Each row is a point. To make a cloud, some directions were put in groups of two or more. Within a group, all points are equally far from the middle, so they leave a hole (a ring in 2 directions, a hollow ball in 3). The other directions are filled evenly. Then the cloud was stretched, turned, moved and blurred a little. Count the holes, and give their numbers of directions, smallest first.

Cloud (21 x 3)
[[ 15  -8  25]
 [ -4  43   7]
 [-20  54  30]
 [ 23  33  32]
 [-10 -25  32]
 [ 42 -24  20]
 [ -1   8 -48]
 [-31  22  37]
 [  1   5 -60]
 [ 48   5  13]
 [  6  16  18]
 [  6  -5 -42]
 [ 16 -15  31]
 [  9 -60 -12]
 [ 30  22 -17]
 [ -9  -3 -23]
 [  2 -12  41]
 [ 22 -55 -31]
 [ 30  54  -1]
 [ -7 -16  13]
 [-59  14  -9]]
Holes: 0

Cloud (27 x 4)
[[-16   3  20 -39]
 [-34 -13 -20 -27]
 [ -7  16 -29 -24]
 [ -1   8 -46 -15]
 [  1  37 -37  13]
 [-35   5 -47   3]
 [ -1  32  -6 -30]
 [ 24 -15 -42 -23]
 [ 16 -20 -48 -43]
 [ -6  30 -36   3]
 [-40 -42 -18 -21]
 [ 18 -30 -33  18]
 [ -8  25   2 -35]
 [ 44 -31  -4 -39]
 [ 13  13 -41  -6]
 [-24  -2  18   9]
 [ 12   4 -52  27]
 [-31 -27 -16 -41]
 [ 25 -40 -43 -21]
 [-22  30  -6  -6]
 [ 23  40 -21  -1]
 [-23 -28  -2  30]
 [  6 -15 -60 -16]
 [-24  16  23  15]
 [-23  25 -26  -2]
 [ 40 -10 -19 -51]
 [ -2 -19  34 -19]]
Holes: 1 (2)

Cloud (27 x 4)
[[ 10   8 -17   7]
 [-48 -23   0 -11]
 [ 25 -48  -5 -20]
 [  4 -42 -24   5]
 [-25 -18  -5   3]
 [  4 -18 -17  14]
 [ -3  25   2 -21]
 [  6 -52  -7   0]
 [  3 -40 -13 -42]
 [-37  30  -4 -47]
 [-30 -40   4  -9]
 [ 16  16  -5   7]
 [ -6  28  15 -18]
 [-25  -9 -10   0]
 [ 19   0  10 -29]
 [-45  -1  -6 -10]
 [-60 -10   7 -12]
 [ 11  24   9  -8]
 [ 26 -10  40 -12]
 [  4 -52   0  -7]
 [  2 -52  -6  -7]
 [-54 -34   1 -21]
 [  5  19  -4   1]
 [  6  28  31   4]
 [-46   5  -9 -13]
 [  8 -57 -31 -19]
 [ 37  -9   1 -24]]
Holes: 1 (2)

Cloud (47 x 6)
[[-23   1  -8 -44 -36 -29]
 [ -5  10  21 -37 -16 -20]
 [ -7 -18 -20  -4  57 -27]
 [-23 -51 -18 -17   8 -22]
 [ -2 -41 -22 -40   2 -18]
 [-24  -5  12  13 -10  37]
 [ -6 -11  -9 -20 -25 -42]
 [ 28 -20 -23   0 -10 -25]
 [ 10 -28 -21 -25 -32 -20]
 [ 57  11  23 -18  -8  10]
 [-20  11  -7  -6  46 -30]
 [ 27   7  12  -4 -53  -9]
 [ 41  19   9  -1 -17  25]
 [-26 -48   1  24  11 -10]
 [ 19  27   8  22 -24  26]
 [ 14  45  11 -34 -35   7]
 [ 19  21  -9 -43  -7 -36]
 [  2 -47  19  10  29   4]
 [ 20  19  21  10  42 -13]
 [ -8 -45  21  -7 -10  15]
 [-59  24  -7  13 -35   1]
 [  9   8 -16 -46  -7 -39]
 [-48  21  -4  17 -43   9]
 [  8   3  -7 -29  -3  30]
 [  0   1  19 -24  33 -17]
 [ 50  26  26 -13 -25   7]
 [ 33 -25  -1 -40  18  -3]
 [ 36   5 -26 -32   3   2]
 [ 28 -14   5   9  57  -8]
 [-26 -17 -29  37  27  -2]
 [-29  28 -19   7  43 -23]
 [  2  -2 -15 -43   1  20]
 [-21  -2  29 -11 -38  22]
 [-14 -35  12  38  10  -9]
 [-46  20  22   8  -4   9]
 [-24  17 -35  15  24 -39]
 [-11  -9   8  23  53  15]
 [ -7   5 -45 -36 -29 -12]
 [-47 -13  -1  40  -9   9]
 [ 24  12  18 -12  38 -21]
 [ 60  19  12  -5   6   9]
 [ 36  10   7  13 -42  -4]
 [-33  -5  20  14 -20  30]
 [  3 -33  13  12  51   3]
 [-19  46 -14  25 -34 -10]
 [-35   2 -41 -36 -38  -9]
 [-51 -33   1   9 -27   8]]
Holes: 2 (3, 3)
